Rows are points. The points of each table are mixes of a few directions, plus a little noise. How many directions does each table use, and how many do they share? Where both have some left over, give the other angles between the two spaces (their principal angles), to ten degrees, smallest first.

First (7 x 2):
[[-0.28  0.18]
 [-0.02  0.02]
 [-0.18  0.11]
 [ 0.43 -0.28]
 [ 0.41 -0.27]
 [-0.45  0.30]
 [ 0.08 -0.06]]
Second (4 x 2):
[[-0.28  0.18]
 [ 0.26 -0.17]
 [ 0.36 -0.23]
 [-0.34  0.22]]
Directions: first 1, second 1, shared 1

First (4 x 3):
[[-0.04 -0.15  0.14]
 [-0.06 -0.21  0.20]
 [ 0.16  0.56 -0.53]
 [-0.05 -0.20  0.19]]
Second (6 x 3):
[[-0.06 -0.20  0.19]
 [-0.01 -0.03  0.03]
 [-0.14 -0.48  0.45]
 [ 0.02  0.07 -0.06]
 [ 0.01  0.05 -0.04]
 [ 0.17  0.60 -0.56]]
Directions: first 1, second 1, shared 1

First (7 x 4):
[[-0.02  0.29  0.30 -0.12]
 [-0.09  0.23  0.31  0.17]
 [ 0.08 -0.54 -0.22 -0.02]
 [-0.05  0.07  0.10  0.14]
 [-0.06  0.33  0.01  0.09]
 [-0.07  0.33 -0.02  0.12]
 [ 0.21 -0.72 -0.48 -0.37]]
Second (5 x 4):
[[ 0.11  0.35 -0.05 -0.27]
 [-0.13 -0.05 -0.18 -0.12]
 [ 0.21 -0.06 -0.11  0.03]
 [ 0.20  0.18 -0.17 -0.19]
 [-0.40 -0.44  0.51  0.54]]
Directions: first 3, second 3, shared 2; angles 90

First (7 x 6):
[[ 0.03  0.04  0.04  0.04  0.07 -0.09]
 [ 0.07  0.17  0.11  0.16  0.32 -0.40]
 [-0.11 -0.11 -0.29 -0.20 -0.13  0.30]
 [-0.13  0.03 -0.45 -0.13  0.27 -0.03]
 [-0.04  0.10 -0.22 -0.01  0.34 -0.22]
 [ 0.00 -0.30  0.23 -0.14 -0.79  0.69]
 [ 0.19  0.07  0.58  0.27 -0.08 -0.25]]
Second (9 x 6):
[[ 0.15 -0.05  0.03  0.48  0.14 -0.28]
 [-0.12 -0.48  0.08  0.27  0.49 -0.10]
 [-0.26 -0.23 -0.05 -0.54  0.00  0.32]
 [ 0.06  0.10 -0.47 -0.16 -0.48  0.17]
 [ 0.23 -0.20  0.12  0.37 -0.09 -0.48]
 [ 0.05  0.45  0.42 -0.13 -0.01 -0.06]
 [ 0.08  0.38  0.25 -0.02 -0.04 -0.05]
 [-0.22  0.08  0.07 -0.43  0.10  0.34]
 [ 0.04 -0.03 -0.45  0.16 -0.14  0.14]]
Directions: first 2, second 4, shared 1; angles 60

First (9 x 8):
[[-0.03  0.10 -0.25  0.10 -0.16 -0.57  0.28 -0.04]
 [-0.05  0.12 -0.26  0.11 -0.18 -0.62  0.32 -0.05]
 [-0.05  0.11 -0.29  0.12 -0.19 -0.64  0.33 -0.05]
 [ 0.04 -0.13  0.32 -0.12  0.20  0.73 -0.37  0.05]
 [ 0.00 -0.01  0.00 -0.01  0.01  0.02  0.00  0.01]
 [-0.01  0.03 -0.08  0.02 -0.05 -0.19  0.10 -0.01]
 [-0.03  0.07 -0.16  0.05 -0.10 -0.36  0.17 -0.02]
 [ 0.06 -0.14  0.35 -0.15  0.23  0.80 -0.40  0.06]
 [ 0.05 -0.14  0.35 -0.14  0.23  0.80 -0.41  0.07]]
Second (7 x 8):
[[ 0.01 -0.04  0.10 -0.03  0.06  0.21 -0.11  0.01]
 [ 0.02 -0.06  0.15 -0.06  0.10  0.34 -0.17  0.02]
 [ 0.03 -0.09  0.22 -0.09  0.15  0.51 -0.26  0.04]
 [ 0.02 -0.04  0.12 -0.05  0.08  0.27 -0.13  0.02]
 [-0.04  0.09 -0.23  0.10 -0.15 -0.53  0.27 -0.04]
 [ 0.02 -0.07  0.18 -0.07  0.12  0.41 -0.21  0.03]
 [-0.08  0.21 -0.53  0.22 -0.35 -1.21  0.62 -0.08]]
Directions: first 1, second 1, shared 1
